Each row of a before or after table is a point. One or more steps were done to the points. Then noise was added and the rows were shuffled. The steps act on columns, c1 being the first. What was done? A step turns or swaps two columns, mirrors them in a line or flattens them onto one, adds a multiple of one to another, or multiplies or shifts one. Angles are multiples of 10 degrees, from the lower column toward the higher: turns from -170 to 170, lines from 10 to 170 but not 90. Use the fewest steps. Two steps may share a column if one is a turn and the other turns, adds or multiplies; they go together, in the order done. Otherwise the lowest column goes first.

Before:
[[-16  59  61]
 [  6   3 -21]
 [  2  13  42]
 [-31 -44  24]
 [ 38  27  48]
 [-44 -28  -2]
 [  2 -15 -14]
 [-63  39  28]]
After:
[[-27  44 -28]
 [-20 -29  40]
 [  2  12  22]
 [-13 -45  86]
 [-11  58 -30]
 [  2 -15  11]
 [ 16  28  11]
 [  3   3 -28]]
Steps: multiply c1 by 0.4; add -1.5 times c2 to c3

Before:
[[ -4  54  21  14 -27 -33  -1  53]
 [ 20 -64 -48  30  -9  -2  -5 -17]
 [  0  33  -6   8 -22  -3  65  13]
 [ 62  42  -9  86  37 -44  13  29]
 [  5 -43 -24 -37  20  -9  15  12]
 [  0 -37 -90 -28  20   9   1 -15]
 [ 30   8 -38  27   1   6  42  55]
 [ 74  30 -24  31  21  22  19  17]
 [-32 -16   1  25  21   9  -3  20]]
After (9 x 8):
[[-15  47  44 -25  -2   5  39  21]
 [  7  75   3  28 -28 -29 -16 -16]
 [ -9 -34   5 -95  21  11  13  25]
 [-19  -6 -28 -36  22 -10  25  43]
 [-59  30  62  -6  22  18  12 -20]
 [-12 -45  50 -33 -10  -1  13  48]
 [ 41   8  12   5  20  10   7  24]
 [-26  49 102  26  39 -45   5 -24]
 [  0  30   8  -9 -20  -7  56 -25]]
Steps: turn c1 and c4 by -160 degrees; turn c3 and c4 by 110 degrees; add -0.3 times c2 to c7; turn c2 and c8 by -60 degrees

Before (11 x 14):
[[-15 -74  49  36 -45 -38 -34  24  36 -16 -49  -5 -38 -19]
 [ 45 -46  18  47   9 -40  42  11  13  40   6  21   7 -27]
 [ 19  -2 -31 -40  12 -50  35 -24  -1  33   7  24 -28  36]
 [ 38  24  29 -32 -12  -3 -33  14  11  -4  34  23  22  -8]
 [-31 -40 -45  15  27 -73  33 -26   2 -33 -27 -45  -7 -11]
 [-11 -15  -5  25 -43  13  -5 -22 -36  63  -1  -5  26  20]
 [-54 -17  23 -40 -28 -36 -34 -38 -24  35   7  -6  34  10]
 [ 38  23  19 -39 -38  13   4 -76  56  43 -52 -46  28 -15]
 [-48  10  15  21  -5  -1 -32   5  44  17  29 -14  -8 -10]
 [  4  14   1  46 -25 -49  33 -78  38 -30  -8 -25 -36  -5]
 [ 41 -43 -43 -34 -25 -39 -25 -54  65  -8 -43 -22  24  18]]
After, 11 rows:
[[ -27    0   71  -35  -28   11  -34    3  -41   -9   14   24  -21  -45]
 [-100  -77   40   11   28  -56  -43    1   21  -31  -14   42   16  -25]
 [  64   82   12  -37  -39    2   12    4  -56   43  -18   50  -20  -50]
 [  81   39  -18  -29  -10   33  -17    5  -25   -3   -6  -20  -27   36]
 [  58   -8  -26   30  -48   18  -30   -5  -50  -13  -16   -5   31  -53]
 [ -17   52  -13   29  -45   12    3    1   37   63   23   11  -26   -5]
 [ -23  -22   24  -40   20  -49  -22    0   18   33   35  -24   22    3]
 [ -20   25  -36  -39  -29   18  -30    2   12   29   15   10  -36    4]
 [  75  -59  -12   49   10  -53  -11   -3  -20   39  -27  -22   -5    7]
 [   1   52   19   54  -29  -47  -28   -3  -30  -28   -5   18   44   -5]
 [ -27   22    0   20  -10   28   -3   -2  -45   21   -7    9    8   25]]
Steps: add 1.5 times c3 to c1; turn c3 and c9 by -150 degrees; add -1.5 times c5 to c2; turn c6 and c7 by 70 degrees; multiply c7 by 0.7; multiply c8 by 0; swap c11 and c14; turn c12 and c13 by -170 degrees

Before, 13 rows:
[[ 37  26   2  14 -26 -39 -27  14   5   8 -41   8  57 -30  22 -27  43 -43
    0  55   3 -23 -44   8]
 [ 28 -15  51  12 -48 -23 -43  25 -18 -30 -19  -6  19 -57  36  -8   4 -29
    4  10 -13  -9 -55 -28]
 [ 37  23  31   0 -27 -33 -41 -14 -35 -27 -14  38  32 -41   4 -58   7 -19
  -51  15  20  -9 -73  27]
 [ 19  -7 -10  -7  -3 -18 -24  45 -52 -14  15  61  30 -39  -4   8  15  -4
  -30  66  -8  -6  -7  -4]
 [ 27  44  39  19 -31 -37 -16  22 -47 -51 -16  14   7 -27   5 -37  50 -33
   17  29  43 -40   7 -18]
 [-31  16 -30  54 -43   2  22 -20  18  35  21 -55 -28  11  14  64  -4  37
  -14 -78  35   2  13  12]
 [  1 -42 -49  25  -1 -25  12 -23   8  -6   7  21  41 -12 -60  -4 -53   8
  -27  21  -1  22 -17 -62]
 [-59 -20 -29   4  -1 -13  49 -16  -8  48  38 -13  16 -21 -70   1 -78  26
   15  15 -35  36  24  -2]
 [-72 -41 -39  28   2   8  28 -16  28   4  53  14  -4   5 -76 -12 -20  11
  -16  36 -63   9 -20 -25]
 [ -1 -41 -17  -9 -31  -8  78  -8  20  23  47  26  14 -41 -40 -16 -11  10
  -26  28 -16  24 -17 -35]
 [-30 -13  -9  24   8 -28  52 -14  50  28  49 -51 -53  49  -1  41 -59  29
  -26  -7  -4  32  45  -5]
 [-10   1 -41 -12  -2 -53  20  18  20 -24  11  76  21 -56 -50 -18 -34 -25
  -17  11 -49  -4 -11 -11]
 [  1  47  38  58 -51  31 -28 -11  68  10  -5 -51   2  25  37  24  16  55
   -4 -79  43  57  46  22]]
After, 13 rows:
[[ -3   1 -50 -12  -9 -52 -13  17  17 -24   9  75  20   6 -51 -17 -24 -25
  -58  16 -57 -46 -12 -10]
 [-30 -21 -50   4 -52 -12 -24 -17 -21  46  36 -14  16 -18 -69   2 -71  26
  -19  46 -47   5  23  -2]
 [ 42  22  18  -1  18 -33  -8 -14 -32 -28 -14  36  33  42   3 -57   4 -17
  -50 -41  19   3 -73  27]
 [ 12  -7 -13  -7  13 -17 -60  44 -56 -14  12  58  31  22  -3   9  15  -4
  -44 -35  -5 -17  -6  -2]
 [ 45  26   0  15  19 -38 -51  14  15   8 -40   9  58  -4  23 -28  41 -43
  -30 -37   9 -28 -43   9]
 [-40 -42 -33  28 -61   8 -43 -16  12   5  52  13  -5  15 -76 -10 -10  10
    1  19 -66 -14 -19 -24]
 [ 43  49   3  59 -25  29  83 -11  70   9  -5 -52   4   7  35  23   8  53
   24 -14  46  77  47  22]
 [ 26 -40 -33  -9 -17  -8 -41 -11   5  24  47  27  13  18 -41 -15 -10   9
  -46  71 -18   4 -18 -33]
 [  3 -43 -62  22   0 -27 -23 -23   5  -7   8  21  41  23 -60  -5 -54   7
  -17   9  -9 -23 -18 -62]
 [ 41  42  41  18   7 -36 -27  23 -42 -50 -16  14   5 -23   6 -36  42 -32
  -23 -22  51 -18   8 -17]
 [ 57 -15  37  11   0 -23  -2  27 -14 -30 -20  -8  19 -14  35  -9   5 -28
  -52 -44 -12  20 -57 -28]
 [-22 -12 -38  24 -24 -26  -3 -15  36  29  49 -51 -52  34   1  41 -56  29
   46  54 -15  10  44  -7]
 [ 22  15 -25  55 -47   1  72 -19  13  37  21 -54 -29  16  14  64 -10  37
    9  34  34 -16  11  13]]
Steps: turn c1 and c5 by 60 degrees; add 0.5 times c6 to c3; turn c3 and c22 by 40 degrees; turn c7 and c20 by 100 degrees; add -0.3 times c11 to c9; turn c14 and c19 by 80 degrees; turn c17 and c21 by 10 degrees
